Each row is a point. The window is the flat piece filled in between its corners: a triangle in 3 columns, a solid with four corners in 4, and so on. A path goes straight from each point to the next, and from the last back to the first. After which points does the path pass through the window?

Window (3 x 3):
[[-35  25  18]
 [ 24 -34 -31]
 [  5  14  -4]]
Path:
(1): [ 53 -60 -31]
(2): [ 40 -49 -55]
(3): [-46  40 -14]
(4): [-13  13  19]
(5): [-18   9  31]
(6): [-31  34 -17]
(7): [-37  36 -15]
(8): [-26  14  31]
(9): [ 26 -10   7]
(10): [ -8   2 -40]
(11): [-26  25   1]
(12): [-18   2  37]
Through the window after points: 3, 5, 7, 9, 11

Window, 6 rows:
[[ 14 -27  24   2  -5 -11]
 [ -6  -7  -8  19  22  -2]
 [  5 -17  -5 -15  -3   0]
 [ -8  23  -4   6  13  12]
 [ -1 -29 -21  -3 -60 -11]
 [ 14  13 -22  10   1  10]]
Path:
(1): [ 11 -15  -7  13  -2  10]
(2): [  9   0 -14   3   4 -17]
(3): [ 16   3  -9  -4  -3 -26]
(4): [  4 -10  -4   3 -12  18]
(5): [  7  -8  -9   9 -13  12]
(6): [ 13   6 -20  -3  -7 -20]
(7): [ -7   3  -1   1  -7 -18]
(8): [-5 -3 -2  1 -4 11]
(9): [ -5 -18  -5   5   2  17]
(10): [  8   1  -8  -5  11 -26]
(11): [  4 -11   7  -2   1 -22]
(12): [  0 -27  12   2  -6  20]
(13): [ -4 -19  -2   9 -16  21]
(14): [  7 -12  -5  -7  -8 -22]
(15): [ 15  16 -12   7   4 -23]
(16): [  8  -4 -13   6  -2  17]
Through the window after points: 5, 9, 13, 15

Window:
[[ 13  19  15 -15  -4   3  21 -10  -9]
 [-29 -11 -32 -26  60 -13 -13   0  -7]
 [-16   7  12  29 -11 -33 -22  15 -13]
 [  2 -13   4  -7  16  40  14 -14   4]
 [ -8  12  10   1  25  40  14  10 -14]
 [  0  38 -31 -31 -22  16  -1  -5   4]
 [  5 -15  47   0   3 -12 -11  30  13]
 [ 11  26  16   4   5  14 -27  -4  -7]
 [ 56  21   4  18  -9 -21 -20  24 -15]]
Path:
(1): [  7   6  -5 -16   2  14 -13   7 -35]
(2): [16 23  0 14  6  1 -4  1  7]
(3): [ 9 30  5 12 14  1 -7 -1 12]
(4): [ 16   4  -1  -9  -8   3 -19   3 -41]
(5): [  6  18 -12 -16  -3   8  -5  -3 -21]
(6): [ -3  37 -27  12  13  -9   7  -8  19]
(7): [-15   2 -16  -5  41  -5  -4  -1   7]
(8): [ -4  -5  -4 -38  13  -3 -10   6 -39]
Through the window after points: 7

Window:
[[  7 -12  18   1  11  14  47  18  30  -1 -39  12]
 [-12  -5 -39  -2  34   2  27   3  17  -5   0   3]
 [ -3   4   0   1  11 -19  11 -34   5 -16  23   2]
 [-21  36   5 -20  -3  -4 -12  15 -18 -17 -60  -2]
 [-46 -13   8 -11 -27  -6 -40  -8 -23 -13  13 -14]
 [ -5  18 -16   0  10  -6 -22  40 -18  -3 -33  32]
 [-18  19 -24  11   6  11  12 -14  20 -21   9  23]
 [  5  14 -36 -12 -15  -7  28 -12   4 -19  11   3]
 [ 19  -8 -23   7  10   6  17 -20  32 -30  -3  -6]
 [-24  12  -5 -25  -4 -13 -29  19  11  12 -34  18]
 [-33  -8 -10  15 -22 -18 -20 -29 -15   2  -9  -1]
 [ -1  -4   1  17  10 -15  46  21  47 -19 -19  -8]]
Path:
(1): [-15  16  -9  -4  -5  -3 -11   8   5  11 -13   0]
(2): [-22  -7 -12 -22  -1 -15  -6   2   9 -19 -21  18]
(3): [-16 -16  -7  -3   7 -20  21  18  12 -28 -37  27]
(4): [  6  17  -6   0  11  19  10   9   9  13 -12  -1]
(5): [  4  34   8   4  12  13  -7  13   4  16 -18 -15]
(6): [-22  -7  -7  -9   5 -11   8   5   5 -28 -39  20]
(7): [-16 -11 -22 -15  -2 -18  16   0   7 -36 -35  17]
(8): [ -8   9  -7   4   3   8   8   6  14  -1 -12   4]
Through the window after points: 1, 3

Window:
[[-18  -1   4 -12  15  -5  -1  -4   9  18 -17  21   2  12]
 [ 14 -12 -11 -17   2  -6  19 -20 -15  -1 -26  39  -2  12]
 [ 11 -42   4  -6 -11   1  20 -16  10  -4  42  -2   1  12]
 [-28  18 -19 -16  11  36 -14 -20 -25 -24 -33   0 -21  15]
 [-14 -10  10  40 -23  16  23 -37   3 -24  11   3  23  19]
 [ 16  25  12 -24  45  21   9 -10  -4  -7 -52  15 -19   0]
 [ 19  -5   0  11 -34   8  24 -16  19  21  -1  17 -21  19]
 [ -6  24 -11 -31 -13  32 -12  -5   1 -32 -48  -5  14   1]
 [-11  -7 -12  17 -28 -25  36 -28  11 -20  24 -16  -1   6]
 [ 23 -12 -24   1   8  -3  -8 -32  23   6 -10  13  -5   5]
 [  8   2   9  -7   3   9   8 -33 -21  27 -13   7   2 -15]
 [-22  23  -8  39 -31  24 -11   9 -24 -59  35  -4  16 -11]
 [-12  49 -55  24 -23  58  60  -4  12 -24  21  -6  47   8]
 [  5 -24 -21  40 -28   5  21   5  -3 -10   7 -23  13  15]]
Path:
(1): [-13   3  -7   9  -7  20  16 -13   4 -12  -2  10   5  -5]
(2): [  2  19 -21   6  -7   8   6  -4  -4  -9  10  -2  19  20]
(3): [ 21  16  -3  -3 -14 -15   4 -15  -1  -1   9   4  21  34]
(4): [  0 -13  -6  10 -12   2  25 -17   5  -8   1   6   2  -6]
(5): [-26  -7 -12  10  -9  19  11 -19  11  -5  -6  12  -9 -15]
(6): [  7   3  -4   3 -17   1   5  -6 -12 -12   6  -5  16  31]
(7): [ 14   3  -7   1 -20   3  12 -14  -2  -2  -5  14   7  30]
(8): [ -7 -12  -8  10  -2  16  30 -23   2  -2  -9  15 -10 -17]
Through the window after points: 1, 7

Window:
[[  6 -25  20  34  37   6   1 -49  11 -17  11 -44  -1  -9]
 [-48 -31   5   8 -11  19 -25  29  -9   7  -4   4  -5   0]
 [-21 -25  21  33 -10 -12   2  -4 -14 -15 -33  38 -39  22]
 [-15 -17   3  24 -10  24 -18  34  32 -15 -43   4  -5 -12]
 [-19   0  15  20 -32   3   6  13  32  -2   2  10 -31 -16]
 [-23 -38   0  23 -30 -13  31  30   6   2 -25   7  -1   2]
 [  0 -22   5 -22   0  -7 -24  50  30  -1 -14   2 -13  -4]
 [ 42  35   9  -6  -6  13  20 -31 -13  34 -34 -18  21   0]
 [ 18  10   9  12  27  15 -17  -1 -15 -56  17 -58   5 -18]
 [ 13 -12  12   3  34  50  14 -23  -4 -36  17 -47  -5  23]
 [ 17  11 -28  22  45  18   8 -30  -2 -25  15 -20  -1  -5]
 [ -2 -19  20  23 -16   5  -9  15   9 -12  -2  37  18  16]
 [-32   4  29   4  16   0  12  24  12 -11 -23  20   5  -3]
 [ 18  26  -8 -33 -13   7  16 -60   0  -8 -33 -12  33   5]]
Path:
(1): [ -4  25  -4  21   3 -17  -5  -9  23 -16   5 -26   3  35]
(2): [  5  13   6  17   7   5   5 -14  16 -20  -8 -22   1  23]
(3): [ 21 -18  19  -4   3  21  17  -6 -12 -13 -18  13  -5 -49]
(4): [  8  -4   7   2   7  16   7 -10  -4  -8  -9  -1   6 -10]
(5): [ -2  11  -5  21  -1   3 -11  -6  14  -9 -10 -32  -3  46]
(6): [ -3   5   7  11  -4   1   1  -4   4   8 -17 -11   0  14]
(7): [  6 -24  10   0  -9  30  15   1 -21  -1 -21  11   7 -28]
(8): [ 13 -28  14  22  12  17  17 -34 -14 -10  -2  -4 -14 -44]
(9): [ -7   2   3  23  28   1 -10 -15  25 -20   3 -35   6  31]
(10): [-20  10   8  22  -8   4  -9   9  22  -4 -16 -19  -1  40]
(11): [  6 -25  17   5  10  15   7   2  -3 -19   0  25   8 -24]
(12): [  2 -34   8 -13  10  38  12  -8 -14  -5 -24  -6  -9 -47]
Through the window after points: 4, 6, 8, 10

Window (14 x 14):
[[-22  38  -5  20 -29  -3  -5   5  19 -12   5  31  11  27]
 [ 12 -18  -1  13  15  23  -4  20   0 -15  11   9  33 -21]
 [-49 -46  20  11   4 -19  11   2 -60 -33  58  16  20 -38]
 [  3  39  -6   4   6  14 -17  18  -8   1  25  34 -11  19]
 [-15  -2 -12 -19  17  21   4  13   5  45   1   7  21  13]
 [ -5  -3 -37   3  -3   8  -8 -15  -6   8 -31 -18   2 -24]
 [-12   7 -29  12 -10  -7  10  24  -6  39  13  -7  27   5]
 [  7  -8 -41  15  19   4   9  -9  17   9  -2   7  12   4]
 [ 30   8   1  -6  17   7 -18   0  17  39  -2  26   1 -35]
 [  3  -5 -22 -22  -7  -7 -16  13  11  18   9  -3   5  12]
 [-22 -19 -14  14   0  15   8  -6   2  16  24 -25 -10 -15]
 [ 40  -6  19  10   9  16  12 -21 -15  12   9   7   5 -17]
 [ 16  27 -10 -10  29   7  -3   1  21  15   7  -5  26  -6]
 [  2  13 -21 -13   5  -3  16  28  16 -20 -17  16  -3 -16]]
Path:
(1): [ 15 -12  -6  12  52 -25  -3  -3  14  13  -5  -1  11  31]
(2): [-15   1   4  24  19 -10   2   8   7   2 -15 -12  -1  18]
(3): [ 13  12 -23 -20 -10  17  -3  -3  -3  28  23  25  12 -21]
(4): [  3  15 -29 -10 -26  18   1  19   8   1  22  44  13 -40]
(5): [  1 -10  -1  12  26   3  -7  -7  -4  21   5 -18  14   9]
(6): [ -8 -12 -17  22  33 -12  -7  28  -2  12 -16 -28  20   0]
(7): [  2  11 -16  -6  -5  10   2  -2   5  18  18   9   9  -5]
(8): [  6   4 -22 -14  -7  -4  -3   4   7  15  16   6  13  -6]
(9): [ -5 -15  -1   3  16   7 -13  11  -3  11  -4   1  -1   3]
(10): [ -6 -10  16  26  28   4 -30   7  -9   3  -9  -4   5   2]
(11): [ -2  20 -29  -8  -9   6  11   6   6   2  11  20   5  -3]
(12): [  2   3 -24 -11  -2  14  -2  15   4   9  12  11   6 -14]
(13): [-19   2   6  10  28 -17  22  -2   9   0 -48  -7  10  10]
(14): [ 10 -11  -3   7  16  -5  -6   8   0  13   3  12   0  -4]
(15): [ -3   7 -38  -9   3  39  19 -12   1   8  24 -16  32 -29]
(16): [-10  22 -21 -23 -37  32   1  22   0  -3  17  11  13 -44]
Through the window after points: 6, 8, 10, 12, 16

Window (14 x 14):
[[ -2 -21 -25 -12 -50  12  19  22  17  17  15  18   6   8]
 [-26  31  11 -18   6   6  22 -11  13   7 -47   3   5 -13]
 [ 27  24   2 -15 -34  33  13   7 -60  12  19 -14 -11   6]
 [-19 -16  -7  36  24  -5  17 -20 -21 -27  15 -43  21 -40]
 [ 21  27  11   9 -42  -3   3 -18   0   2  23 -26  10  -3]
 [  0   2  20  12   9 -13 -28 -34  -3  15 -30 -10  -8 -35]
 [-11   0  14   7  34  -8   3  -6 -16 -36 -25 -14   4  34]
 [-20  -3   1  15 -14  12 -23 -16  22  -2  17   4  40  -8]
 [  7  22  47  14   4 -25  12  -3   2 -13  10  29   7  28]
 [ 38  -2 -21 -11   0  20  11 -24  -6  -3  37 -13  11  12]
 [ 11 -15   5  42 -19   9  10  31 -12  -6 -18   7  30 -11]
 [-12  -2  13   3 -10  13  15 -27  -3 -12 -36  12  -5  -5]
 [  3   1  33  42  -9  10 -18  -2  28   4  10  -4  -2 -18]
 [ -7  22 -23  47  15 -12  38  -9 -29 -21  15 -12   5  14]]
Path:
(1): [-15 -27  25  21  -8  16   1  -7  28  27  -2 -17  10  26]
(2): [ -8 -15  17   7  15  -1  13  -7 -14  20  12 -17  25  16]
(3): [ -8  10  -8  25   3  -1   1 -15  -6 -38  -9 -10   2 -18]
(4): [  5  11   7  25  -5  -2 -14 -22 -14 -51 -16   5 -13 -21]
(5): [  3   2  11   6 -17   5   7  -5   2  14  10 -14  18  -2]
(6): [ -2   3  11  25  -6  12  17 -24   7   3  -9 -26  21  -4]
(7): [ -3  -6  -1  13   7 -19  -7   4 -10 -28  16  13   4 -11]
(8): [ 13  24   6  10 -17   4   3  -7 -14 -12   3   6   1 -11]
Through the window after points: 2
